Each row is a point. Each copy is the shape, with its points in the same order, turned, moved and blurred by noise. Say if it was mirrored as well.

Shape (7 x 2)
[[  1  -9]
 [ 61  25]
 [-72  -2]
 [-67 -45]
 [-34  26]
 [ 53  30]
 [-31 -23]]
Copy 1 (7 x 2)
[[ -1  19]
 [ 49 -25]
 [-78  15]
 [-72  64]
 [-53 -13]
 [ 37 -21]
 [-34  32]]
Copy 1 is: mirrored
Copy 2 (7 x 2)
[[  9 -18]
 [ -1  50]
 [-34 -81]
 [ 10 -88]
 [-39 -38]
 [-24  50]
 [ -2 -45]]
Copy 2 is: only turned
Copy 3 (7 x 2)
[[  0  31]
 [ 34 -37]
 [-66  53]
 [-37  89]
 [-48  10]
 [ 23 -37]
 [-19  51]]
Copy 3 is: mirrored

Shape (6 x 2)
[[ 28  25]
 [ 15  44]
 [-93  38]
 [ -5 -28]
 [ -9  38]
 [-23 -43]]
Copy 1 (6 x 2)
[[-33  36]
 [-55  24]
 [-46 -83]
 [ 20   2]
 [-50   1]
 [ 32  -9]]
Copy 1 is: only turned
Copy 2 (6 x 2)
[[-55  -2]
 [-65  13]
 [-18 111]
 [  7   4]
 [-50  30]
 [ 38  13]]
Copy 2 is: mirrored
Copy 3 (6 x 2)
[[  -1    9]
 [ -32    0]
 [ -25 -119]
 [  48  -30]
 [ -18  -30]
 [  61  -37]]
Copy 3 is: only turned

Shape (9 x 3)
[[ 59  12 -25]
 [ -7 -37  -7]
 [ 96  46 -61]
 [ 17  -4  87]
 [-32  -9 -27]
 [-92 -32  30]
 [ -5   2  17]
 [-18  37  28]
 [ 34  -1   2]]
Copy 1 (9 x 3)
[[  25  -73    8]
 [  -4  -17  -53]
 [  27 -118   46]
 [  87   27  -28]
 [ -31  -12  -24]
 [ -23   74  -62]
 [  23    6  -15]
 [  21   29   16]
 [  34  -35  -11]]
Copy 1 is: mirrored
Copy 2 (9 x 3)
[[ 37  77 -13]
 [-29  12   6]
 [ 62 110 -48]
 [ 41   5  92]
 [-11 -18 -21]
 [-40 -77  34]
 [ 11   5  18]
 [ 44 -22  21]
 [ 17  50  11]]
Copy 2 is: mirrored

Shape (8 x 3)
[[ 47 -32  66]
 [-39  -5 -30]
 [ 52   0  30]
 [  5  13 -19]
 [ 28  48  -4]
 [ 16  65   4]
 [-66 -62  54]
 [ 51  31 -63]]
Copy 1 (8 x 3)
[[-54 -25  77]
 [ 12  14 -27]
 [-19   4  79]
 [ 15  25  16]
 [  4  60  45]
 [ -7  78  41]
 [-71 -42 -35]
 [ 71  43  54]]
Copy 1 is: only turned
Copy 2 (8 x 3)
[[-72  11 -39]
 [ 28   2  52]
 [-24   4 -48]
 [ 28   4   4]
 [ 30  15 -30]
 [ 44  49 -28]
 [-81  20  82]
 [ 62 -41 -37]]
Copy 2 is: mirrored
Copy 3 (8 x 3)
[[-64 -26   9]
 [ 56  12   4]
 [-40  13 -14]
 [ 26  33  -1]
 [-10  63   2]
 [ -4  73  23]
 [ 32 -76  58]
 [ 22  71 -59]]
Copy 3 is: mirrored
Copy 4 (8 x 3)
[[-66 -37  29]
 [ 32  33 -12]
 [-38 -10  55]
 [ 15  26  32]
 [ -7  43  65]
 [-12  66  60]
 [-35  -2 -79]
 [ 48  20  88]]
Copy 4 is: only turned

Shape (9 x 4)
[[-69  -9  -7 -34]
 [-17 116  44   0]
 [ 42 -11  89  34]
 [ 10 -12 -52  -1]
 [ 12   1 -24 -17]
 [-49 -50 -36  41]
 [ 41  21  31 -64]
 [-24  37  27  10]
 [-22 -78  -8 -30]]
Copy 1 (9 x 4)
[[-86  11  12   3]
 [  3 113  35  56]
 [ 55 -19  71  20]
 [-15   3 -42 -33]
 [-19  17 -20 -35]
 [-52 -55 -40  28]
 [  3  46  60 -52]
 [-15  35  22  38]
 [-54 -53  12 -45]]
Copy 1 is: only turned
Copy 2 (9 x 4)
[[  65   41  -32  -27]
 [ -28  -26  -55 -114]
 [ -61   19   56  -26]
 [  32  -25  -35   35]
 [  28  -17  -15   11]
 [  28   62  -46   51]
 [  31  -45   35  -50]
 [  -7   17  -32  -49]
 [  68   41   22   38]]
Copy 2 is: mirrored
Copy 3 (9 x 4)
[[ -50   16    5  -61]
 [  26   18 -121  -28]
 [  -5  -54  -34   70]
 [   5   55   41   10]
 [  21   27   16  -10]
 [ -67   56   41   13]
 [  59  -36  -10  -24]
 [ -16   21  -55   -6]
 [ -40  -15   74  -12]]
Copy 3 is: mirrored
Copy 4 (9 x 4)
[[-28 -22  33 -42]
 [  6  60  99  39]
 [ 27 -18  11 112]
 [  6  22 -49 -22]
 [ 25  16 -13  -9]
 [-54 -22 -49 -10]
 [ 79   7  27  17]
 [-13  15  38  27]
 [  7 -63 -43 -16]]
Copy 4 is: only turned

Shape (11 x 6)
[[ -2   7  -9  -5  21  40]
 [ -2 -17 -17  42 -18 -29]
 [ -7  31 -43 -76 -32  -6]
 [ 58  -8  18  56   0 -22]
 [  9 -20  24  29  -5   2]
 [ -6  21 -34  -2  10  36]
 [-44  33  -5 -85  16  12]
 [-54  65 -10 -51 -39  15]
 [  0  10 -21  49  38  -6]
 [  3  12 -21  21  -2  48]
 [ 61  16  18  84   9 -33]]
Copy 1 (11 x 6)
[[   4  -33  -10  -44  -32   -2]
 [  34   -1  -73   -3  -22   -5]
 [   0    7  -26  -94   22   57]
 [ -12  -14  -70   41  -48    2]
 [  -1   -4  -50    1  -23  -30]
 [  14  -36  -22  -60  -37    8]
 [   8   23   37  -83    4   29]
 [  -3   41  -18 -121  -13   18]
 [  39  -16  -36   -1  -69    9]
 [   8  -39  -46  -51  -39  -16]
 [ -14   -4  -88   46  -81    1]]
Copy 1 is: mirrored
Copy 2 (11 x 6)
[[-41   4  26  24 -18 -30]
 [-13   2 -26 -20 -16  30]
 [-44  82   3 -18 -62 -46]
 [  8 -35  12 -50  19  23]
 [-41 -12  -3 -16   7  14]
 [-22   9  16  29 -47 -26]
 [-70  92  40  28 -36 -26]
 [-75  72  37  -2 -85   6]
 [ 17 -11   8  21 -16  20]
 [-38 -25  17  16 -47 -15]
 [ 35 -42  20 -51  11  44]]
Copy 2 is: mirrored
